Rows are points. Each copy is the shape, with its points in the same order, turned, moved and blurred by noise. Some copies are also mirrored. Which?
In the rows, 128 means zero.

Shape (8 x 3)
[117 182 150]
[92 152 132]
[107 137 73]
[166 135 119]
[150 58 152]
[89 101 154]
[127 136 135]
[125 99 151]
Copy 1 (8 x 3)
[97 78 99]
[101 79 142]
[75 123 175]
[117 147 118]
[191 144 151]
[158 83 164]
[121 111 130]
[156 110 146]
Copy 1 is: mirrored
Copy 2 (8 x 3)
[109 80 126]
[120 109 98]
[165 145 100]
[145 117 169]
[97 187 172]
[87 153 110]
[122 124 134]
[94 155 151]
Copy 2 is: mirrored

Shape (8 x 4)
[100 127 134 100]
[166 176 155 132]
[118 115 116 142]
[101 126 93 125]
[107 93 106 100]
[165 100 67 167]
[135 150 180 128]
[128 164 167 156]
Copy 1 (8 x 4)
[103 130 152 134]
[132 79 91 164]
[151 141 142 130]
[126 165 134 124]
[119 147 161 96]
[199 150 105 92]
[127 79 136 171]
[141 101 125 188]
Copy 1 is: mirrored
Copy 2 (8 x 4)
[123 149 102 131]
[124 122 101 41]
[136 138 141 120]
[115 170 145 123]
[98 146 133 149]
[105 140 216 96]
[145 107 84 90]
[165 128 103 72]
Copy 2 is: mirrored

Shape (11 x 6)
[117 129 160 144 128 171]
[174 133 104 134 108 115]
[132 83 103 123 115 139]
[175 75 144 124 135 103]
[91 193 101 145 104 99]
[155 124 128 102 111 130]
[134 150 134 150 160 135]
[122 155 132 98 163 150]
[76 215 124 152 80 121]
[92 179 106 130 102 94]
[115 129 160 119 137 140]
Copy 1 (11 x 6)
[130 124 151 89 160 176]
[126 141 99 153 113 161]
[134 128 88 110 141 120]
[105 171 89 146 177 140]
[75 95 149 120 70 160]
[127 115 106 147 148 149]
[119 152 169 129 131 157]
[133 115 180 140 149 127]
[77 65 166 102 62 189]
[74 87 147 128 82 148]
[105 114 152 114 166 155]
Copy 1 is: only turned
Copy 2 (11 x 6)
[96 132 130 175 138 144]
[151 98 115 114 108 107]
[123 142 127 94 133 138]
[98 109 164 91 114 91]
[152 95 48 159 176 103]
[143 139 129 128 125 99]
[127 82 138 152 158 122]
[153 134 144 158 172 114]
[138 104 30 196 163 112]
[143 106 56 143 172 86]
[107 132 135 162 156 114]
Copy 2 is: only turned

Shape (10 x 6)
[148 96 147 97 118 97]
[105 150 108 193 104 99]
[93 143 124 101 99 122]
[109 144 121 185 105 134]
[144 128 147 143 161 186]
[120 143 101 111 149 128]
[110 80 95 113 147 109]
[178 72 113 146 121 145]
[177 136 72 156 157 155]
[115 92 163 165 105 121]
Copy 1 (10 x 6)
[121 140 98 198 140 152]
[104 136 157 101 203 111]
[167 98 125 149 158 121]
[116 139 165 111 173 121]
[111 149 156 117 86 169]
[134 103 106 113 134 144]
[130 124 84 135 161 190]
[72 142 142 160 136 196]
[57 98 136 101 116 175]
[128 179 157 158 178 147]
Copy 1 is: only turned
Copy 2 (10 x 6)
[93 103 121 115 78 116]
[163 201 108 117 109 127]
[142 118 127 158 112 150]
[139 185 115 131 136 123]
[94 131 162 119 171 89]
[156 106 136 122 134 104]
[136 102 103 142 97 63]
[79 115 81 98 139 72]
[144 127 115 70 175 74]
[78 168 115 146 98 111]
Copy 2 is: mirrored
Copy 3 (10 x 6)
[76 121 142 152 124 135]
[154 115 86 135 182 81]
[133 113 125 123 156 165]
[154 132 71 137 156 99]
[139 151 82 120 67 123]
[156 113 145 121 115 126]
[132 156 175 149 130 119]
[117 148 116 198 89 111]
[179 114 116 168 74 88]
[95 167 86 146 147 118]
Copy 3 is: only turned
Copy 4 (10 x 6)
[173 108 136 122 148 93]
[120 151 110 194 108 153]
[124 166 143 123 114 97]
[111 136 124 164 103 165]
[119 112 145 89 152 185]
[114 155 121 122 165 125]
[136 127 74 112 149 101]
[124 53 114 124 150 132]
[81 100 117 144 193 160]
[163 106 119 134 89 148]
Copy 4 is: mirrored

Shape (14 x 8)
[150 116 127 123 104 160 129 131]
[107 116 116 111 110 153 112 141]
[111 111 164 109 146 136 108 95]
[110 120 126 104 117 149 138 127]
[109 134 126 96 136 7 117 128]
[141 112 126 61 101 146 114 154]
[126 124 121 118 153 147 110 142]
[134 118 134 126 124 159 109 156]
[168 116 118 127 113 160 112 140]
[105 126 146 119 140 141 138 136]
[162 112 125 122 140 156 161 145]
[147 108 154 122 116 116 121 146]
[120 116 139 103 116 146 110 147]
[114 242 149 130 105 146 133 121]
Copy 1 (14 x 8)
[160 152 125 118 142 128 102 119]
[146 130 110 159 147 116 103 117]
[145 86 164 124 129 93 103 143]
[156 127 117 149 125 117 105 121]
[113 119 166 172 120 71 220 100]
[178 141 138 167 150 111 102 76]
[127 107 128 130 150 134 110 111]
[142 123 109 124 163 114 99 106]
[154 154 123 114 173 141 102 115]
[139 101 112 126 115 109 112 120]
[140 153 117 106 114 132 98 94]
[153 137 132 109 149 88 124 97]
[157 118 117 144 150 105 101 106]
[202 68 97 123 124 175 175 130]
Copy 1 is: mirrored
Copy 2 (14 x 8)
[99 93 122 88 141 110 146 152]
[105 102 120 105 161 148 148 160]
[144 141 129 78 167 139 138 124]
[117 109 111 101 157 136 129 167]
[176 101 169 133 97 196 74 104]
[130 73 142 84 156 142 137 192]
[134 109 124 119 148 133 167 141]
[108 94 135 111 164 121 161 144]
[99 83 130 95 136 107 165 146]
[130 120 118 126 166 124 125 146]
[132 81 108 111 140 82 140 150]
[125 86 153 97 153 118 120 121]
[120 98 139 100 164 141 144 157]
[73 192 169 144 106 119 121 185]
Copy 2 is: only turned

Shape (15 x 9)
[92 101 147 162 105 125 137 127 148]
[106 138 183 129 132 140 141 136 87]
[100 120 101 146 121 140 144 152 102]
[90 113 116 43 109 69 76 131 126]
[105 126 128 138 130 121 39 116 99]
[120 137 184 123 104 103 112 153 158]
[210 127 115 51 136 114 138 130 131]
[99 110 105 125 111 148 132 76 136]
[92 110 152 129 135 108 141 152 193]
[170 169 110 140 107 130 85 126 94]
[89 146 98 152 110 132 149 149 168]
[98 133 113 160 120 64 136 145 147]
[137 116 190 80 197 147 133 136 180]
[95 114 115 139 181 91 132 151 135]
[96 107 106 142 118 124 114 152 112]
Copy 1 (15 x 9)
[124 117 138 150 86 178 113 165 107]
[124 69 147 140 119 149 175 174 106]
[152 123 132 178 148 155 138 158 120]
[166 93 68 116 120 93 96 128 42]
[132 67 118 115 143 116 73 165 133]
[104 114 112 87 90 152 142 162 92]
[143 163 162 100 134 55 163 117 75]
[143 109 154 185 88 121 99 134 121]
[84 138 118 135 91 178 126 127 78]
[160 114 134 97 141 93 129 160 170]
[125 148 100 170 102 168 132 131 136]
[157 131 107 122 116 194 119 115 119]
[37 113 163 124 117 119 158 114 62]
[117 114 134 140 157 178 116 102 91]
[147 120 118 157 142 155 108 167 111]
Copy 1 is: only turned
Copy 2 (15 x 9)
[132 130 166 124 141 159 95 117 149]
[89 138 155 117 116 142 140 88 93]
[121 163 114 98 158 146 112 122 122]
[184 168 138 187 135 140 86 138 37]
[134 172 173 171 190 108 143 127 97]
[109 100 155 178 119 151 105 128 110]
[162 93 97 119 97 110 148 193 51]
[185 126 153 97 163 130 115 106 119]
[153 122 135 165 100 173 101 121 155]
[103 116 124 134 187 81 138 153 86]
[140 126 95 131 155 150 87 111 158]
[126 154 127 152 128 116 59 139 149]
[162 105 133 163 59 160 191 118 119]
[141 185 119 147 102 126 118 129 146]
[128 169 131 125 163 149 110 135 120]
Copy 2 is: only turned

Shape (12 x 9)
[180 128 100 134 137 161 166 106 108]
[125 111 146 106 111 72 112 143 82]
[132 170 180 121 137 129 72 125 106]
[160 118 117 157 118 110 115 118 94]
[104 165 179 147 159 94 127 147 88]
[113 149 101 157 76 122 117 128 135]
[144 144 184 142 139 134 140 89 152]
[107 103 102 102 87 161 119 152 172]
[162 158 127 66 62 121 91 85 162]
[87 172 123 111 141 151 116 120 115]
[150 172 176 71 116 157 140 167 102]
[170 150 169 96 150 95 120 138 141]
Copy 1 (12 x 9)
[97 67 97 72 129 152 132 149 111]
[118 166 145 91 160 88 96 172 139]
[160 175 112 96 164 133 169 140 162]
[129 130 125 57 139 124 115 140 112]
[139 170 142 119 195 130 163 163 103]
[162 101 159 113 130 104 113 117 132]
[118 121 69 117 180 116 158 112 128]
[140 97 105 156 98 126 78 132 159]
[130 103 99 95 114 63 138 126 217]
[125 124 154 144 143 158 155 139 150]
[153 113 92 120 174 137 149 209 184]
[121 153 76 110 150 89 165 179 136]
Copy 1 is: only turned
Copy 2 (12 x 9)
[119 170 85 161 108 129 109 189 111]
[133 133 123 113 145 100 111 80 113]
[109 61 116 157 133 116 113 114 114]
[151 131 105 119 125 125 90 145 100]
[110 79 79 126 92 120 112 70 126]
[168 122 158 129 98 154 137 136 89]
[131 87 82 147 128 154 136 149 164]
[109 148 191 127 119 144 166 162 116]
[170 127 181 200 177 132 131 148 148]
[118 91 135 164 76 100 150 130 116]
[63 123 112 197 142 135 144 100 105]
[96 119 119 155 140 130 83 115 169]
Copy 2 is: mirrored
Copy 3 (12 x 9)
[124 160 137 97 147 108 114 62 140]
[132 124 108 154 164 108 127 159 86]
[102 160 123 102 124 165 105 169 77]
[143 157 108 126 131 112 140 115 104]
[127 87 129 92 134 163 137 167 99]
[145 155 139 132 83 97 114 148 126]
[64 132 105 98 98 152 117 108 126]
[118 141 173 174 90 100 54 115 121]
[49 203 114 164 114 90 84 148 124]
[125 149 158 109 128 157 80 158 151]
[67 132 174 91 162 116 77 149 84]
[57 130 143 135 145 151 137 135 88]
Copy 3 is: only turned
Copy 4 (12 x 9)
[154 138 120 121 92 88 116 90 92]
[108 160 88 143 120 137 80 165 152]
[104 157 181 134 138 131 112 169 135]
[122 167 102 131 107 108 141 135 132]
[159 153 152 182 122 141 112 186 168]
[155 162 101 79 142 145 153 143 133]
[133 122 181 119 90 125 130 116 167]
[131 93 107 81 144 193 121 115 102]
[81 119 145 28 140 121 97 147 125]
[164 130 157 130 178 152 100 139 128]
[143 131 164 118 104 150 53 180 96]
[110 105 151 131 101 112 102 179 132]
Copy 4 is: mirrored

Shape (16 x 11)
[146 100 145 99 138 164 79 82 126 117 98]
[111 122 81 146 113 153 82 111 160 166 109]
[117 164 89 103 151 91 102 133 102 117 123]
[111 86 93 144 151 81 116 126 91 122 160]
[124 94 166 121 113 112 123 147 89 109 117]
[129 122 87 132 88 94 136 121 87 121 160]
[115 99 107 98 117 138 69 165 109 171 178]
[118 122 165 175 148 158 108 123 124 100 167]
[161 148 114 164 94 77 138 115 101 106 133]
[158 135 157 170 165 126 98 149 104 161 152]
[117 106 97 134 153 84 125 85 147 162 135]
[178 114 136 95 104 138 80 85 93 152 100]
[165 133 136 103 129 144 67 90 145 119 119]
[159 157 133 172 138 71 147 142 157 87 114]
[122 143 165 104 170 133 88 73 117 176 146]
[155 142 108 166 155 157 158 93 156 155 150]
Copy 1 (16 x 11)
[118 158 175 81 185 94 132 95 143 149 170]
[161 146 134 138 183 83 124 120 194 189 136]
[200 151 115 137 164 129 107 124 156 104 185]
[149 134 114 117 195 154 64 140 175 95 133]
[129 134 114 67 151 149 99 125 121 131 141]
[149 117 89 140 192 133 71 156 131 141 168]
[158 140 171 112 155 151 86 181 188 170 156]
[93 149 139 130 136 109 123 140 137 107 104]
[145 106 73 137 159 94 63 123 115 121 161]
[116 108 136 112 106 99 98 136 190 106 145]
[171 95 133 132 211 110 106 105 183 117 132]
[125 126 153 75 177 82 99 118 145 165 211]
[140 146 181 114 163 73 109 101 133 148 176]
[162 107 90 154 125 99 81 67 117 108 123]
[148 100 181 96 170 87 156 141 166 103 169]
[102 90 123 182 163 97 136 101 175 136 141]
Copy 1 is: mirrored
Copy 2 (16 x 11)
[141 153 139 106 167 119 103 116 158 83 183]
[155 130 161 135 137 106 153 141 186 108 109]
[82 159 144 165 121 145 123 145 131 141 144]
[80 116 103 108 123 147 171 133 144 161 141]
[99 122 94 118 134 113 110 68 124 109 151]
[98 160 128 129 107 117 156 97 129 171 131]
[106 118 84 172 129 79 132 128 203 150 161]
[168 129 78 132 181 162 137 111 128 130 132]
[123 156 134 113 93 174 131 74 120 176 128]
[130 91 92 143 156 164 99 103 174 160 136]
[129 99 155 97 114 135 146 168 147 158 141]
[136 155 169 106 137 110 88 83 185 122 183]
[161 154 141 122 132 139 103 128 166 107 184]
[136 131 114 133 97 208 107 99 100 134 100]
[149 94 153 140 177 114 87 141 143 145 190]
[174 138 140 101 160 143 102 154 147 167 91]
Copy 2 is: mirrored

Shape (16 x 12)
[134 151 111 161 77 140 179 128 152 110 118 111]
[144 139 179 52 170 145 103 84 130 118 116 182]
[105 114 88 91 200 149 103 141 104 164 106 152]
[122 182 105 157 99 109 169 99 107 107 163 100]
[97 117 129 125 182 114 90 142 86 122 135 130]
[127 98 112 95 122 121 92 88 109 127 112 196]
[133 165 124 155 108 74 140 125 139 156 112 129]
[124 90 124 54 167 112 94 90 121 105 108 135]
[77 86 138 131 174 140 85 143 126 133 152 148]
[124 202 82 163 98 99 145 149 158 76 155 132]
[137 142 106 182 154 97 160 117 148 118 154 128]
[173 147 106 181 125 118 148 155 95 107 125 131]
[99 122 133 125 179 147 46 142 98 147 135 114]
[137 148 89 186 122 112 124 121 156 94 95 108]
[149 172 90 172 123 134 129 86 137 121 146 127]
[155 117 99 128 121 110 107 147 152 139 167 109]
Copy 1 (16 x 12)
[186 127 133 107 115 138 75 164 141 165 90 106]
[149 103 133 137 70 182 162 62 61 101 134 89]
[135 101 128 114 124 110 205 110 135 128 182 83]
[154 133 168 130 94 112 53 157 145 148 137 146]
[103 137 144 143 119 100 170 111 128 107 144 131]
[136 56 160 103 82 121 165 119 79 92 118 88]
[142 110 200 124 133 136 112 131 126 184 107 112]
[107 83 106 140 83 108 156 75 85 119 125 88]
[134 113 126 125 154 110 184 111 129 80 125 142]
[207 123 184 164 103 108 81 149 162 152 92 130]
[147 106 154 163 131 148 107 165 145 164 120 151]
[129 134 171 134 93 149 127 189 174 151 103 107]
[107 145 148 144 152 112 171 106 123 74 156 90]
[158 136 153 162 141 112 107 184 126 168 92 91]
[163 112 170 150 121 140 84 169 124 132 143 100]
[124 92 147 144 150 134 112 121 172 121 109 90]
Copy 1 is: only turned
Copy 2 (16 x 12)
[72 143 134 92 135 137 118 109 106 170 113 163]
[142 144 187 179 96 123 183 148 164 145 91 70]
[149 138 162 185 133 133 118 125 149 85 174 84]
[55 108 111 99 123 195 137 122 126 173 133 135]
[137 92 107 181 100 137 126 121 153 110 152 104]
[151 124 174 165 113 160 147 135 144 90 81 128]
[107 129 124 128 112 163 152 161 85 153 147 162]
[144 115 170 160 96 127 117 176 183 110 101 87]
[175 99 113 190 130 118 122 105 161 131 137 117]
[57 108 133 104 108 164 154 103 154 172 160 202]
[88 74 149 146 135 156 119 122 107 179 156 154]
[69 87 138 120 97 133 142 93 81 128 144 140]
[145 105 89 184 134 110 156 132 167 89 156 96]
[58 103 137 140 132 119 117 141 116 137 137 189]
[57 98 144 135 161 164 159 128 124 145 129 146]
[138 76 138 95 141 130 152 136 135 133 155 143]
Copy 2 is: mirrored

Shape (15 x 12)
[150 104 135 143 158 107 181 91 130 156 157 92]
[160 141 129 91 133 124 140 172 153 126 124 152]
[170 87 86 143 123 135 103 174 109 142 111 103]
[120 102 111 149 106 159 173 120 163 150 159 100]
[169 105 150 122 130 113 86 141 86 131 114 101]
[144 122 129 137 142 170 104 128 130 131 104 173]
[159 174 133 135 131 116 119 131 160 140 53 110]
[100 119 114 142 143 90 112 170 105 136 101 86]
[128 180 207 234 111 75 100 153 164 169 179 96]
[156 79 177 128 142 139 147 174 91 114 112 88]
[113 185 112 146 160 139 89 152 125 137 137 98]
[121 124 160 112 143 176 100 141 160 170 136 149]
[131 152 112 113 137 145 171 95 94 170 122 128]
[122 121 141 96 112 129 167 142 150 130 154 105]
[119 129 125 138 128 112 99 103 124 119 163 118]
Copy 1 (15 x 12)
[114 106 78 97 148 145 78 141 122 77 157 183]
[159 111 87 152 161 120 128 105 117 149 107 134]
[127 143 114 160 178 138 96 66 101 107 157 92]
[87 124 116 150 134 148 119 131 158 89 175 177]
[120 115 113 86 162 137 97 87 72 135 147 98]
[153 141 121 115 117 155 100 74 144 146 112 122]
[123 199 74 113 146 132 133 143 116 147 101 119]
[84 121 94 109 147 98 121 81 107 85 125 87]
[75 174 83 97 88 34 117 95 64 137 164 227]
[83 91 95 89 197 156 116 66 99 133 138 130]
[119 161 119 122 100 114 144 97 79 78 111 130]
[123 107 103 145 84 155 119 92 119 152 130 147]
[164 127 75 96 119 170 130 128 151 77 160 137]
[115 72 108 135 149 136 136 142 118 117 141 162]
[131 111 145 102 110 104 92 132 108 96 147 138]
Copy 1 is: only turned
Copy 2 (15 x 12)
[114 176 105 175 147 98 106 169 65 138 101 132]
[166 123 76 161 121 130 144 127 112 182 165 139]
[143 186 117 136 118 78 134 140 138 144 196 175]
[103 156 73 113 129 99 132 173 117 140 97 141]
[130 138 154 171 143 100 108 135 125 133 198 154]
[170 128 138 119 94 115 129 156 123 159 162 105]
[173 101 148 129 126 96 141 122 85 189 139 190]
[140 168 144 162 139 83 139 87 145 138 132 170]
[198 93 122 184 182 90 57 183 175 118 60 196]
[109 129 111 192 124 42 135 138 120 131 180 132]
[159 136 133 129 122 102 69 90 149 182 120 153]
[134 115 127 146 89 133 118 171 157 185 131 116]
[121 162 127 122 169 107 126 141 86 195 126 99]
[102 124 68 158 140 122 138 132 118 150 122 137]
[137 145 127 134 138 139 88 126 122 113 127 135]
Copy 2 is: mirrored
